Rows are points. Each copy is the shape, with its points in the same order, turned, moved and blurred by noise. Say if it was mirrored as well.

Shape (8 x 3):
[[-13  12  21]
 [ 24 -45 -33]
 [-68  19  30]
 [-56 -61  33]
 [ -2   1 -44]
 [-54  45  32]
 [ -6 -62 -38]
 [-22 -55  -7]]
Copy 1, 8 rows:
[[  4  23  40]
 [ -2 -53  -1]
 [-33  61  29]
 [-11  42 -42]
 [-34 -38  32]
 [-25  67  59]
 [-22 -47 -26]
 [-15  -8 -30]]
Copy 1 is: mirrored
Copy 2:
[[  4 -34  18]
 [-16  42  -2]
 [ 15 -74 -19]
 [-54 -45 -55]
 [ 26  24  -4]
 [ 32 -82   6]
 [-22  43 -44]
 [-27   8 -43]]
Copy 2 is: mirrored

Shape:
[[-45  66 -57  59 -30  27]
 [ 44 -15 -22 -36  10  13]
 [-19 -24  14   5  11  32]
 [ 16   5 -20 -39  27 -27]
 [  6 -34  54 -35  -9   1]
 [  1 -22  30 -13  18   7]
 [-45 -21  40 -31  16  50]
 [-18 -17 -36 -19 -13 -10]
 [-10  -9   2  -7  27 -21]
 [-35  65 -36  10 -28  34]]
Copy 1 (10 x 6):
[[ -2  95 -41 -23  28 -43]
 [ -4 -49  -9 -10 -30 -43]
 [ -5 -17  16 -18  27  -1]
 [  0 -29 -15  40 -29 -34]
 [ -5 -47  27 -10 -30  35]
 [ -8 -34  24   6  -3   4]
 [ 41 -31  40 -16  35  16]
 [  3 -16 -48  -2   2  -8]
 [-14 -19  -5  33   1  -2]
 [ 33  67 -25 -24   4 -35]]
Copy 1 is: mirrored
Copy 2:
[[-24  43 -53 -88  15 -54]
 [-28 -55   3   7  18  13]
 [-33  21  13  -7 -14  20]
 [ 15 -34  15   6  41  -3]
 [  6 -10   9  42 -30  40]
 [ -9  -1  21  15 -16  16]
 [-15  24  24 -18 -28  64]
 [-14   3 -26   2  42  11]
 [  5   7  22   8  21  -2]
 [ -5  13 -47 -85   7 -14]]
Copy 2 is: mirrored
Copy 3 (10 x 6):
[[-28  49  25  61   4 -72]
 [  2   6 -42 -23  13  35]
 [ 39 -21  10   9  13  19]
 [-14  -8 -39 -56  13  -2]
 [  8 -43  22 -23  19  58]
 [ 29 -29   8 -30  16  28]
 [ 41 -51  16  19  54  18]
 [-17 -19 -29   9 -14  -4]
 [  9 -21  -2 -38  -1  -4]
 [-31  32  14  47  33 -41]]
Copy 3 is: only turned

Shape:
[[-29  -9   3  -4  22  15 -33  13]
 [-41  22 -24 -48  42  22   1   4]
 [ 50 -73   5  52 -59 -65  12   2]
 [ 51  23  27  46 -19  28 -54  65]
 [  2  18 -43 -27 -14 -50   0 -43]
 [ 20 -10  70 -12 -26 -41 -64 -25]
 [-53  11  41  -5  15 -64  16 -45]
 [ 62  42  37   1  -4  -8   2  44]
 [ 18  13   5 -16  28 -31 -63  47]
 [ 12 -10  37   0  49  44   9  63]
 [ 47  -1  52  58  23 -13  21 -46]]
Copy 1 (11 x 8):
[[-12  27  -3 -15 -21  37 -23  21]
 [-66  13   2 -54  12  23  -8  35]
 [ 33  46  24  69 -41 -30  23 -93]
 [ 66 -58   5  25 -45  32 -13  14]
 [-28  30  32 -40  17 -59   3 -27]
 [ 70  47  65 -33 -12  29   2 -34]
 [ -5  87  60  -8  40  -1  23  27]
 [ 37 -53  38   3 -23  10  49   8]
 [ 23  -3  34 -39 -73   5   2  31]
 [-10 -20 -25  10 -39  74  34  32]
 [ 63  35 -14  17  28   6  68  -3]]
Copy 1 is: mirrored
Copy 2:
[[-36   3  13  12 -14 -32  29  -2]
 [-42  55   5  27  -6 -11  33  34]
 [ 73 -63  41 -62  35  22   5 -37]
 [-58 -67 -39 -56  14 -31 -24  -2]
 [ 33  25  29  20  60  -6  -1  35]
 [-12 -72  74  16  10 -23 -42  15]
 [ 28  12  49  70 -11  24 -31 -10]
 [-40 -46 -23 -28  19  32 -35  32]
 [-65 -46   1  22  35  -3  26   8]
 [-62 -22 -26 -25 -55  24  35  16]
 [ 60 -54 -21   8 -42   3 -31  20]]
Copy 2 is: mirrored
Copy 3:
[[ 10  -7 -18  17 -41 -12 -25 -25]
 [  0 -25 -65  -8 -13  18 -18 -56]
 [ 40  71  43  23  39 -57  23  63]
 [-62  21  34  87 -12 -18 -48   5]
 [ 18 -36 -26  -8  53 -16  38  -5]
 [ 18  -5  42  62 -22 -67  50 -33]
 [ 78 -31  22  -4  -5  20  42 -34]
 [-32  28  24  75  38   5  -9 -41]
 [ 10 -22 -26  86   5 -33 -32 -28]
 [ -3  54  -9  39 -31  18 -59 -58]
 [ 15  24  93  -8  27 -18 -13 -41]]
Copy 3 is: mirrored
Copy 4, 11 rows:
[[  3  10 -26  -2  53  27 -14 -14]
 [  3  14 -28  18  26  81 -13 -49]
 [ 21  -2 -49 -31 -21 -70 -56  82]
 [ -3  -3 -47 -13  46 -73  49 -18]
 [ -8  26 -42  12 -35  56  -7  46]
 [-86  15 -11   1  38 -25 -18  52]
 [-48  47  -5 -57  -3  62 -53  20]
 [-41   1 -61 -13 -15 -43  17 -37]
 [-33  34 -86  11  50  -4   5  -5]
 [ -5 -26 -45 -19  47 -15 -28 -83]
 [-38 -53 -32 -84  -8  -1 -17  24]]
Copy 4 is: only turned
